Each point is reached from the start by the listed moves, each made once or not at all, plus a little noise. Is the number of moves made odd or even? Then give how often each move was made.
In the rows, zero is written as 128.

Moves:
(1): [168 107 177  82]
(2): [125 185  69 118]
Start: [104 128  98  82]
Points:
[141 164  90  24] => even (1, 1)
[144 106 148  35] => odd (1, 0)
[105 127  98  83] => even (0, 0)

Moves:
(1): [156 139 107]
(2): [ 95 189  95]
(3): [162 144 183]
Start: [157 135 122]
Points:
[189 230 127] => odd (1, 1, 1)
[122 195  90] => odd (0, 1, 0)
[151 209  70] => even (1, 1, 0)
[155 134 123] => even (0, 0, 0)

Moves:
(1): [213 138 121 138 109 130 184 131]
(2): [122 192 100 117 123  55 141 159]
(3): [103 172 197 158 127 117 134 165]
(4): [ 71 148 122 208 150 163 113  95]
(5): [183 128  99  83 209 165 116 190]
(6): [125 135 103  97 103 180 113 113]
Start: [133  96 153 174 181 105  94  91]
Points:
[219 106 147 184 163 104 150  92] => odd (1, 0, 0, 0, 0, 0)
[177 169  72  88 234 123  80 170] => odd (0, 1, 0, 0, 1, 1)
[160 147 169 128 237 181  73 174] => odd (0, 0, 1, 0, 1, 1)
[193 150 214 214 159  94 155 128] => even (1, 0, 1, 0, 0, 0)
[214 113 121 150 139 157 136  76] => even (1, 0, 0, 0, 0, 1)

Moves:
(1): [208 150 149 114 154 128 123 116 148 129 114]
(2): [121 195 140 118 128 159 112 105  88  98 117]
(3): [156  97 191 137 121 126 123 112 118 105 129]
(4): [131 134 139 178 146 145 138 119 119 142 128]
(5): [132 107 144 134 190  90 138 122 139 109  79]
(6): [110 106  96 116 137 186  87 119 138 137 150]
(7): [121 132 149 118 125 157 164 148 148 118 124]
(8): [120 134 126 143 142 118  92 183 109 119 135]
Start: [134 133 141  75  97  96 118 107 128 154 134]
Points:
[133 126 198  68 161 146  63  53  96  87  98] => even (0, 1, 1, 0, 1, 1, 0, 0)
[241 192 249 107 135 141 103  37  89 117 108] => even (1, 1, 1, 1, 0, 0, 0, 0)
[132  80 189  60  94 181 107  98 149 130 157] => odd (0, 0, 1, 0, 0, 1, 1, 0)
[ 99 167 131  73 182 132  37 125  96 108 104] => even (0, 1, 0, 0, 1, 1, 0, 1)
[126 184 192  64 155 115 146  95 124 100  63] => odd (0, 1, 0, 0, 1, 0, 1, 0)

Moves:
(1): [166 135 130 153 137 152 111 149 144 127 164 121 122 124]
(2): [141 149 145 134 120 142 135  95 104  95 145 126 157 125]
(3): [131 107 153 127 127 152 146  90 150 141 144 106 116 149]
(4): [122 131  98 182 137  88 125 124 113 144 129 128 153 131]
(5): [114 127 153 141 168 147 118 161 112 137 149 130 142 133]
(6): [123 124  94 111 123 168 131 121 127 139 123  94 141 113]
(7): [137 122 142 128 160 136 182 135 128 123  89 129 115 101]
(8): [103 151 129 160 110 142 137 163 131 130 126 152 112 134]
(9): [111 120 107 121 151 145 128 138 196  83 115 165 115 167]
(10): [144 151 129 105 133 128 130 113 140 159 153 141 161 127]
(11): [124  95 114 118 109 131 145 143 149 111 169 142 139 129]
Start: [132 137 144 101 105 102 162 125 139 150 121 146 126 112]
Points:
[153 145 138 191 160 102 132 180 124 171 184 139 155 118] => odd (1, 0, 0, 1, 1, 0, 0, 0, 0, 0, 0)
[182 179 167 125 117 224 237  94 167 170 172 123 159  87] => odd (1, 1, 1, 0, 0, 1, 1, 1, 0, 1, 0)
[178 154 162 184 117 156 249 116 177 156 215 163 180 112] => even (1, 1, 1, 1, 0, 0, 1, 1, 0, 1, 1)
[151  87 167 175 178 144 225 160 165 164 192 136 147 114] => even (1, 0, 1, 1, 1, 0, 1, 0, 0, 0, 1)
[151 161 210  96 146 159 177  68 138 168 208 137 190 137] => even (0, 1, 1, 0, 1, 0, 0, 0, 0, 1, 0)
[105 171 147 110 156 182 221 183 135 196 121 157 161  84] => odd (0, 0, 0, 0, 1, 1, 1, 1, 0, 1, 0)
[168 170 141  68 131 165 227  77 126 151 119 127 185  71] => even (0, 1, 0, 0, 0, 1, 1, 0, 0, 1, 0)

Moves:
(1): [174 114 105 108  96 143 128 166 142 106 132 106  97 107]
(2): [164 179 201 130 120 127 157 156 110 192 158 127 124  85]
(3): [153 120 189 112 146 108 107 105 116  79 129 126 169 168]
(4): [132 127 105 206 144 132 119 120 110 132 103 115 118 133]
(5): [148 139 122 125 154 132 189 103 101 134 110 116 172 109]
(6): [ 81  94 158 112 170 196  83 107 146 145 103 112 145 120]
(7): [131  97 111 145  77 156 184 139  82 128 164 122 172 142]
(8): [ 86 137 137 115 164  91 144 185  89 125 117 121 131  97]
(9): [135 103 175 159 118 139 129 149 220 128 114 121 158 139]
(10): [142  75 123 126 123  99 125  83 123 178 150 104 105 104]
(11): [128 151  85 122 131 130 124 134 137 122 179  84 120 139]
(12): [146  69 111 125 147 153 160 142 139 106 185 168 135 117]
Start: [124 176 134 148  98 150  96 138 113  81 176 122 141 116]
Points:
[202  86  83 139  34 169 210 114  49 116 221  59 175  69] => even (1, 0, 0, 0, 1, 0, 1, 0, 0, 1, 0, 0)
[151 114  77 186 136 156 137 244  82  39 201 120 113  60] => even (1, 0, 0, 1, 0, 0, 0, 1, 0, 0, 0, 1)
[163 249 144 221 108 153 114 159  88 143 234  66 122  91] => odd (0, 1, 0, 1, 0, 0, 0, 0, 0, 0, 1, 0)

Moves:
(1): [144 130 143 115  98 148 143 124 129 130 119 147 143 132 158 114 117 153
 114]
(2): [116 135 128 153 126 124 132 128 125 123 155 134 131 133 115 111 129 155
 136]
(3): [151 122 173  77 136  84 120 135 124  97 123 120 107  99 131 116 133 139
 146]
(4): [150 129 130 138 140 146 131 119 118 135 120 128 106 121 120 122 125 141
 130]
(5): [149 160  88 128 135 106 123  96 149 141 149 125 135 106 145 139 138 127
 116]
(6): [120 135 137 102 128 147 120 129 108 111 127 135 123 128 130 124 133 123
 120]
(7): [119 151 143 122 136 126 156 141 129 140 120 118 136 125 119 122 138 150
  98]
(8): [163 118 133 140 141 104 119 144  93 131 163 107 140 110 136 131 121 123
 125]
(9): [134 136 147 127 141 140 130 132 133 130 127 120 142 139 147 123 136 126
 133]
(10): [113 114 134 117 126 133 102 114 110 138 119 122 124 135 150 135 162 127
 124]
(11): [118 108 132 152 115 121 157 118 112 114 148 143 124 116 168 172 117 149
 113]
(12): [137 128 159 127 138 107 125 120 136 140 127 153 156 125 119 158 147 118
 124]
(13): [121 133 140 146 106 134 115 120 119 108 111 114 146 133 124 136 123 111
 134]
(14): [160 136  92 130 133 108 124 157 127  99 120 138 114 162 142 147 144 152
 121]
(15): [126 109 119 144 130 116 140 146 119  98 103 151 115 119 144 101 148 105
 112]
(16): [116 138 152 140 121 130 113 147 121 135 106 135 122 114 134 138 126 119
 125]
(17): [138 136 111 129 108 134 154 147 129 134 140 132 129 107 119 140 155 144
 158]
(18): [124 109 115 130 152 145 120 126 133 111 123 138 142 110 122 134 113 161
 122]
Start: [ 87 153 121 137 146 138 118 140 132 120 120 104 125  94 129 130 107 111
 104]
Points:
[180 206 202 121 113 117 138 215  46  49 118 108 114  48 148 122 141 207
 108] => odd (1, 1, 1, 1, 0, 1, 1, 1, 0, 0, 0, 0, 1, 1, 0, 1, 1, 0)
[153 163 177 121 131 124 168 187  58  97 141 143 180  89 236 212 199 197
  54] => even (1, 0, 0, 0, 0, 1, 1, 1, 1, 1, 1, 1, 0, 1, 0, 0, 1, 0)
[177 187 165  79 136  74 104 152 123  22  72 160 156  82 225 135 176 119
  75] => odd (1, 0, 1, 0, 1, 1, 0, 0, 1, 0, 0, 1, 1, 1, 1, 0, 0, 0)
[ 75 194  74 156 152 153 183 132 119  99 183 134 147  26 150 182 130 228
  69] => odd (0, 1, 0, 0, 1, 1, 1, 0, 0, 0, 1, 0, 0, 0, 0, 0, 1, 1)
[173 125 206 127 108 127 162 168  34  26 121 123 124  16 226 128 134 146
 106] => even (1, 0, 1, 1, 0, 1, 0, 1, 1, 0, 1, 0, 1, 0, 1, 0, 1, 0)
[133 176  94 207 125  89 162 229  73  54 140  98 144  84 132 125 175 151
  85] => odd (0, 1, 0, 0, 0, 0, 1, 1, 0, 0, 0, 0, 1, 1, 1, 0, 1, 0)
[174 158 134 179 154 157 183 215  75 100 124 130 142  45 208 195 115 249
  61] => even (1, 0, 0, 1, 0, 0, 1, 1, 1, 0, 1, 0, 0, 1, 0, 1, 1, 1)
[148 114 222 143 154  72 119 146  38  28 116 132 120  22 179 168 130  99
  86] => even (0, 0, 1, 1, 0, 1, 0, 1, 0, 0, 1, 1, 1, 0, 1, 0, 0, 0)
[ 94 185  83 195 162 124 153 151 106  16 129 138 154  84 209 161 143 188
  29] => even (0, 1, 0, 0, 1, 1, 1, 0, 1, 0, 1, 0, 1, 1, 1, 0, 0, 1)
[136 141 160 137 143  73 100 208 112  16  54 162 133  40 139 183 175 139
 128] => even (0, 0, 1, 0, 0, 0, 0, 0, 0, 0, 0, 1, 1, 1, 1, 1, 1, 1)

Moves:
(1): [137 140 114 125 127 153 125 116 110 130 137 165 115 127 122 117 116 140
 144 113 136 132]
(2): [106 123 124 132 121 139 126 118 154 136 119 103 137 152 131 123 141 124
 113 175 128 124]
(3): [133 125 125 141 124 142 131 139 150 119 144 122 119 128 138 156 125 130
 133 142 121 133]
(4): [130 121 136 135 122 125 141 149 131 123 123 134 126 119 133 141 140 115
 155 123 135 143]
(5): [136 144 122 136 121 137 116 141 102 112 135 138 137 115 121 119 125 121
 121 133 144 120]
(6): [132 125 120 134 147 135 125 134 100 132 136 129 131 131 133 130 121 125
 139 112 134 129]
(7): [138 129 101 129 151 112 117 139 128 114 139 144 117 124 123 126 133 133
 147 139  94 143]
(8): [117 122 125 102 125 121 144 128 133 119 130 135 128 114 136 140 114 121
 128 143 134 131]
(9): [130 143 119 185 135 130 137 141 113 119 117 132 141 119 166 133 122 134
 104 147 114 135]
(10): [133 134 103 136 131 124 128 134 138 118 145 120 156 135 141 120 129 121
 133 131 112 118]
(11): [131 127 143 145 131 135 124 113 124  97 125 134 133 140 119 122 120 120
 118 148 156 130]
(12): [140 105 133 135 128 126 119 145 130 143 102 132 142 136 124 134 128 132
 136 131 110 129]
(13): [136 108 124 134 133 137 144 124 138 112 120 137 119 143 139 137 141 114
 133 139 139 112]
(14): [149 139 124 125 138 128 104 114 117 112 113 138 136 138 127 134 130 137
 118 144 139 114]
(15): [124 133 133 127 137 136 139 135 130 128 105 123 107 120 114 115 123 131
 114 105 130 136]
(16): [131 124 101 133 109 137 102 108 126 111 122 126 130 158 119 134 121 152
 111 122 113 131]
(17): [130 131 117 132 120 113 121 140 137 123 143 133 129 132 142 131 123 117
 131 147 138 131]
(18): [133 117 141 122 130 119 155 139 125 133 106 128 124 142 133 142 129 165
 125 146 149 121]
(19): [127 116 143 127 118 172 153 128 115 145 127 106 125 108 148 125 123 146
 124 130 128 160]
(20): [120 132 102 130 128 126 120 102 152 133 135 112 122 114 136 123 121 141
 132 111 144 100]
Start: [140 127 126 119 113 137 113 127 147 132 155 124 103 130 133 124 128 144
 148 126 104 116]
Points:
[221 106  67 165 173 158 110 160 136  55 134 192  97 194 152 151 107 174
 186 186 127 105] => even (1, 0, 1, 0, 0, 1, 1, 0, 0, 1, 1, 1, 1, 1, 1, 0, 1, 1, 0, 0)
[186  70  76 139 140 173 118 131 130  63 137 201  83 193 141 178  96 195
 188 179 113 126] => even (1, 0, 1, 0, 0, 1, 1, 1, 0, 0, 1, 1, 1, 0, 0, 1, 0, 1, 0, 0)
[163 125 110 189 155 222 171 154 118  77 112 149  76 129 192 162 105 204
 150 234 138 182] => odd (1, 1, 1, 1, 0, 1, 1, 1, 1, 0, 1, 0, 0, 1, 1, 0, 0, 1, 1, 0)
[145 143   7 186 117 142  82 114 211  59 160 113 133 149 203 170 125 173
 145 223  59 110] => even (0, 1, 1, 1, 0, 0, 1, 1, 1, 1, 0, 0, 0, 1, 0, 1, 0, 0, 0, 1)
[135  71  99 145 137 185 188 153 204  85 142 102  59 136 195 170 120 161
 180 219 172 143] => odd (0, 1, 1, 1, 0, 1, 1, 1, 0, 0, 1, 0, 1, 0, 1, 0, 1, 1, 1, 1)
[155 113 127 102 107 203 176 162  68 127 151 160  91  90 160 143  99 185
 189 129 168 153] => odd (1, 0, 0, 1, 1, 1, 0, 1, 0, 0, 0, 0, 0, 0, 0, 0, 0, 1, 1, 0)

Moves:
(1): [150 135 131 129 141 115 127 116 120 147 132 134 123 118 141 142 140 143
 123 129 144 147 112 146 133]
(2): [110 156 134 126 131 138 143 140 135 140 149 130 121 131 124 130 124 127
 126 135 121 118 142 123 133]
(3): [134 130 134 129 138 125 133 128 133 123 128 137 133 132 149 119 118 119
 124 126 128 118 127 130 123]
(4): [147 131 105 144 113 112 112 125 126 137 140 128 138 152 118 129 116 135
 131 126 136 134  96 144 127]
(5): [128 125 119 141 149 117 133 133 140 149 117 138 117 136 140 140 148 134
 121 120 114 126 134 142 127]
(6): [114 109 131 143 136 147 133 140 126 148 129 121 134 131 134 118 127 131
 139 114 133 150 135 129 132]
(7): [133 129 120 117 120 130 134 132 129 118 133 135 128 128 130 108 138 136
 107 132 130 136 144 128 139]
(8): [133 123 125 123 138 114 136 141 121 116 140 138 125 135 128 123 143 125
 135 120 125 139 129 122 118]
(9): [142 131 135 132 120 128 116 134 144 121 125 121 134 121 136 140 131 124
 132 123 122 137 127 136 121]
(10): [128 116 142 135 118 113 113 136 118 146 120 132 134 129 127 127 140 112
 114 126 141 128 115 133 108]
(11): [143 118 134 120 128 126 120 110 129 136 136 118 134 134 115 141 128 136
 123 122 117 139 121 130 117]
(12): [115 120 125 135 119 122 133 124 120 130 129 142 117 125 135 137 121 119
 133 115 124 125 133 126 125]
(13): [127 121 111 108 132 137 121 134 115 130 128 139 146 121 115 125 107 133
 127 145 132 136 126 142 121]
(14): [126 149 136 114 114 133 113 130 105 137 125 121 152 150 139 141 144 124
 140 114 119 124 114 125 117]
(15): [104 125 112 139 137 135 113 126 107 125 137 111 119 119 150 122 126 114
 122 139 139 129 135 109 121]
(16): [105 120 129 148 108 129 142 137 124 109 139 122 157 119 120 149 137 147
 124 137 129 117 109 125 125]
(17): [125 126 137 125 133 135 118 131 130 123 133 145 133 132 128 126 147 125
 126 128 125 132 117 150 136]
(18): [127 145 122 120 130 118 109 122 153 161 130 135 117 117 138 132 126 163
 138 129 129 134  96 114 145]
(19): [139 126 132 130 138 116 125 118 127 150 136 129 141 116 134 126 143 116
 136 116 127 129 130 137 127]
(20): [143 113 127 114 115 136 127 136 127 126 139 130 127 148 143 126 130 132
 146 161 128 125 127 131 117]
(21): [118 145 132 138 136 128 114 112 136 136 131 138 127 120 136 128 128 141
 141 126 155 123 150 117 120]
(22): [123 125 136 141 118 117 143 120 128 115 115 122 124 112 122 111 125 130
 125 143 122 142 120 127 115]
(23): [123 121 148 139 135 122 104 135 117 129 139 126 128 125 134 123 116 142
 129 146 122 133 141 127 149]
(24): [109 129 134 108 132 105 134 136 124 127 144 103 137 136 138 132 130 116
 127 113 141 114 131 151 106]
Start: [113 143 129 121 136 122 156 115 191 132 127 125 117 105 117 110 127 151
 129 145 111 134 125 127  85]
Points:
[129 128 160 191 157  71 131 176 190 194 192 168 168 116 167 119 199 178
 102 125 118 186  91 201  92] => even (1, 1, 1, 1, 1, 1, 1, 1, 1, 1, 0, 0, 0, 0, 0, 1, 1, 0, 1, 0, 0, 0, 1, 0)
[ 70 114 134 147 119 110 165 183 144 166 171 141 177 108 200 104 177 134
 130 162 100 163 128 142   7] => even (0, 1, 1, 0, 1, 1, 1, 1, 1, 1, 0, 1, 1, 1, 1, 1, 0, 0, 1, 1, 0, 1, 0, 0)
[ 59 167 160 150 173  84  87 143 155 229 198 128 165 147 210  92 184 124
 112 118 153 129 144 178  62] => even (0, 1, 1, 1, 1, 1, 1, 0, 0, 1, 0, 0, 0, 1, 1, 0, 1, 0, 1, 0, 1, 0, 1, 1)
[ 67 155 143  80 167  98 108 134 104 165 207 122 141 120 163 140 150 148
 127 147 110 157 122 169  53] => odd (1, 1, 0, 0, 0, 0, 0, 1, 0, 0, 1, 1, 1, 1, 1, 0, 1, 0, 0, 0, 0, 0, 1, 1)

Moves:
(1): [153 139 117 131 145 127 128 108 124 133 133 122 135 124 134 100 126 131
 133 126 125 118 134 134 123 106]
(2): [146 144 133 119 110 137 129 127 121 108 123 129 136 128 125 125 120 128
 128 114 137 127 140 132 119 123]
(3): [129 128 135 122 131 119 136 128 141 126 126 115 137 119 126 133 112 137
 125 136 133 131 127 128 122 124]
(4): [129 133 130 142 114 121 140 119 132 135 125 127 115 118 128 123 130 129
 134 114 109 128 132 123 129 122]
(5): [132 134 136 146 135 141 162 143 144 101 123 114 139 129 116 129 137 122
 115 122 123 133 127 119 135 118]
(6): [132 123 133 126 125 141 118 133 131 128 127 133 127 128 117 132 122 145
 131 126 129 123 142 134 123 112]
(7): [137 144 116 110 128 142 141 125 117 122 136 122 126 127 122 125 126 155
 137 131 134 113 128 131 133 146]
(8): [131 132 121 130 130 118 128 156 124 136 126 123 122 125 127 130 123 120
 137 127 126 131 122 152 126 131]
(9): [132 147 109 125 117 132 140 139 146 132 123 134 119 146 140 123 130 120
 144 110 136 138 132 128 129 133]
(10): [116 142 128 131 134 137 132 123 130 134 127 125 136 115 125 132 124 130
 115 142 122 151 120 123 110 143]
(11): [158 127 136 130 122 118 130 140 131 120 158 146 123 134 134 137 131 114
 132 153 138 152 132 144 137 134]
(12): [132 134 136 129 137 122 130 121 132 132 120 145 122 133 126 122 133 129
 113 131 131 113 122 135 135 126]
(13): [126 127 130 123 128 132 127 131 142 120 141 145 147 112 122 122 118 122
 129 115 132 124 132 128 126 130]
(14): [126 126 132 140 125 120 133 125 123 126 137 125 135 143 136 142 117 129
 124 130 133 113 120 141 117 133]
(15): [133 138 130 119 127 124 126 144 132 120 124 126 131 125 149 142 135 143
 124 132 117 129 136 120 118 140]
(16): [142 117 127 123 137 123 131 124 130 143 131 130 134 122 126 141 138 124
 115 118 125 135 137 139 125 126]
(17): [124 135 139 111 113 131 112 136 120 150 141 106 146 127 108 126 142 141
 137 123 122 119 104 147 136 142]
(18): [122 140 111 123 141 117 122 128 145 125 127 127 124 116 121 150 132 128
 142 138 131 123 133 134 128 117]
(19): [128 137 143 121 143 131 144 106 129 132 110 131 141 125 136 133 116 112
 157 141 123 119 129 114 114 132]
(20): [117 118 108 141  88 124 122 125 129 130 120 132 138 133 114 133 120 114
 128 158 121 104 139 121 140 139]
(21): [136 135 124 131 131 128 137 130 125 136 131 124 125 121 143 121 138 125
 122 127 145 132 127 119 118 125]
(22): [133 114 117 132 117 125 129 135 127 121 123 136 140 121 124 123 138 135
 140 133 132 143 123 117 116 124]
(23): [113 137 131 131 132 109 135 133 124 135 124 126 124 133 109 113 128 130
 128 119 119 130 162 130 111 139]
(24): [119 119 136 122 111 138 144 112 129 117 120 119 132 117 145 130 145 120
 127 132 133 133 130 146 122 139]
Start: [143 132 119 121 134 133 127 150 106 140 148 136 131 141 128 125 125 138
 138 157 141 136 123 132 118 125]
Points:
[170 185  78 128  91 114 193 160 129 145 186 130 163 127 142 104  99 121
 156 199 174 145 167 193  66 182] => odd (1, 0, 1, 0, 0, 0, 1, 1, 1, 1, 1, 0, 1, 1, 0, 0, 0, 0, 0, 1, 1, 0, 1, 1)
[196 211  99 114 130 163 169 152 161 152 164 113 177  90  95 110 145 148
 146  96 143 151 148 152  82  85] => even (1, 1, 0, 1, 1, 1, 0, 0, 1, 1, 0, 0, 1, 0, 0, 1, 1, 1, 0, 0, 1, 0, 0, 0)
[219 148 109 160 119  82 184 198 138 148 147 142 151 111 105 111 144 144
 120 186 122 145 195 156  85 100] => even (1, 0, 1, 1, 1, 1, 0, 1, 0, 0, 1, 1, 0, 0, 1, 1, 0, 0, 0, 1, 1, 1, 1, 0)
[224 172 116  84  86 160 158 134  97 154 166 154 208  86 108 109 135 135
 170 205 168 126 135 198  74 155] => even (1, 1, 0, 0, 0, 1, 1, 1, 0, 1, 1, 1, 1, 0, 0, 1, 1, 0, 1, 1, 1, 1, 0, 1)
[191 179  98 138  64 131 182 160 140 139 139  91 209 126 115 132 131 156
 134 151 113 141 129 136  75 135] => odd (1, 1, 1, 1, 1, 0, 0, 0, 1, 1, 0, 0, 0, 1, 1, 1, 1, 0, 0, 1, 0, 1, 0, 0)
[184 155 141 120 161 119 141 128 105 147 164 155 139 144 116 102 106 129
 177 182 136 137 183 146  86 107] => odd (1, 0, 0, 0, 0, 1, 0, 0, 0, 0, 1, 0, 0, 0, 0, 0, 0, 0, 1, 0, 0, 0, 1, 0)
[208 249  89 133 145 120 205 174 139 118 155 139 114 131  98  97 129 138
 159 147 140 156 172 180  95 129] => even (1, 1, 0, 1, 1, 0, 1, 1, 1, 1, 1, 1, 0, 0, 0, 0, 0, 1, 0, 0, 0, 0, 1, 0)
[171 178 106 142  61 153 173 197 139 158 158 118 184 123  91 138 119 123
 131 118 137 131 134 171  87 137] => odd (0, 1, 0, 1, 1, 1, 0, 1, 1, 1, 0, 0, 1, 1, 0, 1, 1, 0, 0, 1, 1, 0, 0, 0)
[162 178 128  89 129 147 188 123 136 130 141 123 176  72 121 177  85 153
 175 155 145 125 150 190  47 139] => odd (0, 1, 1, 1, 0, 1, 1, 1, 0, 1, 0, 0, 1, 1, 0, 1, 0, 1, 1, 0, 0, 0, 0, 1)
